Each point is reached from the start by the listed moves, each made once or not at all, plus a little noise. Is the number of moves made odd or even? Then give how often each move was made.
(in the rows, 128 means zero)

Moves:
(1): [164 121 138]
(2): [142 189 132]
(3): [ 99 134 184]
Start: [131 113  90]
Points:
[131 112  90] => even (0, 0, 0)

Moves:
(1): [167 127 118 135 127 130 128 143 141 127 128]
(2): [123 192 123 143 121 126 144 127 120 131 129]
(3): [136 127 180 134 112 122 112 133 124 130 138]
(4): [111 117 125 179 126 134 131 145 122 132 139]
(5): [131 132 136 134 200 137 134 115 130 126 132]
(6): [122 127 127 131 132 173 110 135 129 117 119]
(7): [132 113 149 125 132 136 181 139 127 126 133]
(8): [129 130 122 113 132 123 116 185 129 138 134]
Start: [118 152 139 128 135 148 108 141 144 116 156]
Points:
[125 152 192 137 116 139  97 144 135 116 168] => odd (0, 0, 1, 0, 0, 0, 0, 0)
[143 191 200 211 191 203 152 184 144 108 182] => odd (1, 1, 1, 1, 1, 1, 1, 0)
[ 87 204 131 197 129 196 110 165 129 112 158] => odd (0, 1, 0, 1, 0, 1, 0, 0)
[114 151 140 133 144 190  92 151 144 105 148] => odd (0, 0, 0, 0, 0, 1, 0, 0)
[144 143 174 182 121 188  66 242 149 118 174] => odd (1, 0, 1, 1, 0, 1, 0, 1)

Moves:
(1): [171 130 130 122 131 128 134 132 138 126 140 124 137 117 133 130]
(2): [126 173 124 118 122 113 130 138 124 136 110 131 128 141 138 134]
(3): [128 123 178 132 128 117 117 136 130 136 118 119 134 131 133 123]
(4): [142 129 122 178 143 118 126 116 122 130 120 126 132 143 119 147]
(5): [122 129 127 121 160 127 121 124 138 136 139 124 127 136 134 130]
(6): [135 139 136 140 127 177 139 131 145 118 124 113 115 151 130 115]
(7): [126 129 141 129 139 123 169 132 121 149 133 147 118 125 116 119]
(8): [126 114 119 129 133 129 123 192 124 131 134 121 128 142 132 139]
(9): [128 127 120 131 123 109 124 134 177 140 120 128 114 134 116 117]
(10): [144 131 117 126 117 140 114 123 119 176 133 124 143 134 130 113]
(11): [125 136 132 145 111 122 123 127 128 120 173 133 118 138 127 126]
(12): [132 125 133 129 126 134 114 132 130 130 121 160 128 133 127 127]
(13): [121 125 130 123 126 134 143 131 141 123 136 134 173 149 138 130]
(14): [138 107 122 112 128 113 128 125 119 122 129 125 118 164 122 119]
Start: [123 118 140 102 125 134 111 126 134 120 121 126 102 140 142 153]
Points:
[196 121 144 143 156 161 156 116 154 168 197 123 128 244 139 127] => odd (1, 0, 0, 1, 1, 1, 1, 0, 0, 1, 1, 0, 1, 1)
[141 107 126 141 165 141 122 120 210 124 120 107 112 245 133 147] => even (0, 0, 0, 1, 1, 1, 0, 0, 1, 0, 0, 0, 1, 1)
[153  93 160 134 124  98  95 123 175 182 105 110 146 229 132 137] => even (0, 0, 1, 1, 0, 0, 0, 0, 1, 1, 0, 0, 1, 1)
[133 115 171  99 142 117  74 133 188 199 118 107 106 166 142 124] => even (0, 0, 1, 0, 1, 0, 0, 0, 1, 1, 0, 0, 0, 0)
[194 165 171 168 104 149  91 211 206 178 143 131 142 249 156 145] => odd (1, 1, 1, 1, 0, 1, 0, 1, 1, 1, 1, 1, 1, 0)
[184 126 137 118 146 101 153 199 134 146 121 172 138 227 142 175] => even (1, 1, 0, 1, 0, 0, 1, 1, 0, 0, 0, 1, 1, 1)
[180 127 121 152 137 117  98 118 202 173 186 123 149 196 140 152] => odd (1, 0, 0, 1, 1, 0, 0, 0, 1, 1, 1, 0, 1, 0)
[204 111 133 137 135 154 163 127 194 179 130 122 124 235 119 123] => even (1, 0, 0, 1, 0, 1, 1, 0, 1, 1, 0, 0, 1, 1)

Moves:
(1): [120  99 111 113 152 151 122 148 116 136 132 122 155 103 115 107 122 130
 121 116 123 121 122 147 131 137  90]
(2): [125 123 131 121 131 131  99 128 119 131 132 136 137 134 128 129 119 118
 121 137 113 122 123 122 136  97 125]
(3): [121  97 137 138 136 132 112 144 132 137 126 144 120 133 119 134 103 108
 132  99 145 123 132 136 127 130 133]
(4): [126 124 127 125 115 127 125 120 127 132 122 104 124 137 134 121 128 119
 139 120 114 113 125 131 108 115 116]
(5): [119 148  95 125 137 132 101 136 123  90 137 146 129 121 126 132 132 149
 139 122 125 134 145 121 109 108 128]
(6): [131 140 133 146 118 135 122 117 117 140 118 130 136 132 124 136 154 144
 128 113 130 140 105 143 126 128 143]
(7): [148 136 129 176 159 125 143 126 129 130 141 130 156 127 108 104 150 104
 140 136 148 110 123  93 133 112 129]
(8): [135 113 147 157 127 120 120 125 119 130 125 137 143 140 120 133 128 137
 140 102 128 128 144 113 141 116 132]
(9): [122 114 134 113 114 116 140 127 131 114 130 138 127 127 125 120 133 122
 140 143 126 116 127 131 119 140 130]
(10): [131 137 142 119 137 111 124 125 124 112 118 139 138 149  92 117  97 127
 130 121 105 131 118 128 133 117 151]
(11): [118 133 123 128 112 125 112 124 105 120 134 107 122 122 120 123 124 119
 141 137 138 127 119 129 143 144 130]
(12): [130 138 112 135 130 112 106 117 131 134 117 137 112 101 146 115 129 135
 130 129 129 133 136 103 112 149 111]
(13): [133 135 123 142 119 150 126 128 129 119 121 124 129 131 116 136 131 122
 132 136 127 127 134 125 124 147 130]
(14): [141 128 120 126 120 132 126 125 127 118 147 130 107 131 136 132 103 125
 122 135 119 122 133 120 117 127 116]
(15): [128 127 105 121 112 122 154 149 115 141 107 141 106 155 113 120 134 140
 130 119 154 128 144 103 151 125 133]
(16): [120 118 130 126 127 117 132 118 103 128 125 131 121 119 119 132 143 110
 130 109 121  99 153 115 134 125 135]
(17): [127 156 113 148 129 117 140 126 115 126 107 138 129 109 120 124 110 143
 145 125 142 123 138 124 123  99 122]
(18): [121 121 125 141 136 121 136 138 122 130 119 127 137 141 130 131 140 138
 121 141 140 126 131 138 123 123 119]
(19): [135 130 126 108 151 131 127 134 141 128 109 143 128 146 126 131 148 144
 134 140 123 110 123 105 136 141  99]
(20): [140 136 126 118 125 130 124 115 115 121 128 124 128 143 130 125 144 132
 131 156 137 120 144 113 108 112 156]
(21): [131 139 128 105 125 108 131 172 125 140 132 149 114 127 110 102 115 124
 108 121 112 110 121 150 141 137 137]
(22): [161 132 113 111 115 116 120 117 141 153 126 134 114 141 121 144 134 131
 122 132 130 128 130 105 121 114 111]
(23): [115 136 146 133 120 123 130 143 121 134 131 127 109 125 105 118 134 136
 129 143 136 142 115 134 134 123 141]
(24): [138 117 138 104 121 132 118 106 122 137 107 134 128 122 128 108 150 133
 116 119 123 114 130 160 126 118 123]
Start: [142 113 128 134 130 133 105 123 108 157 135 151 115 120 132 134 119 129
 144 133 121 124 133 114 121 129 117]
Points:
[168 178  47 132 116 128  66 108  79 128  89 148 104 161 102 152 156 175
 193 194 146  79 167  55  59  78  76] => odd (0, 0, 0, 1, 1, 0, 0, 0, 0, 0, 1, 0, 1, 0, 0, 0, 1, 1, 1, 1, 0, 1, 0, 0)
[150  99 132 114  86 109  80 162  44 178  62 209 114 189  67  94 184 166
 146 138 128  66 125 121 179 138 112] => odd (0, 1, 0, 0, 0, 1, 0, 1, 1, 0, 1, 0, 1, 0, 1, 0, 0, 1, 1, 0, 1, 0, 0, 1)
[202  82  73 104 164 140  64 152  64 161 118 239 125 144  42  90 203 128
 134 136 132   7 168  95  76 110  75] => odd (1, 0, 1, 0, 1, 1, 1, 0, 1, 0, 0, 0, 1, 1, 0, 1, 0, 1, 1, 1, 1, 1, 0, 1)
[125 103  46 100 134 139  54 166  29  94  85 190 110 179  43 100  65 144
 200 161 135  43 170  66  88  74  78] => odd (1, 1, 1, 1, 1, 0, 0, 0, 1, 1, 1, 0, 1, 1, 1, 0, 1, 1, 1, 1, 0, 0, 0, 0)
[158  86 145  95  81  69  54  75  70 187  82 165  64 118  97 102 188 131
 183 127 109  57 153  65 115 134  66] => even (0, 0, 0, 1, 0, 0, 0, 1, 1, 0, 1, 1, 0, 0, 0, 1, 0, 0, 1, 0, 0, 1, 1, 1)
[171  70 131 115 117 122 100 174  73 197  51 194  95 213  80  94 160 143
 145 108 140  44 179 105 124 116 116] => even (0, 0, 1, 1, 0, 0, 0, 1, 0, 0, 0, 0, 1, 0, 1, 0, 0, 1, 1, 1, 1, 0, 0, 1)
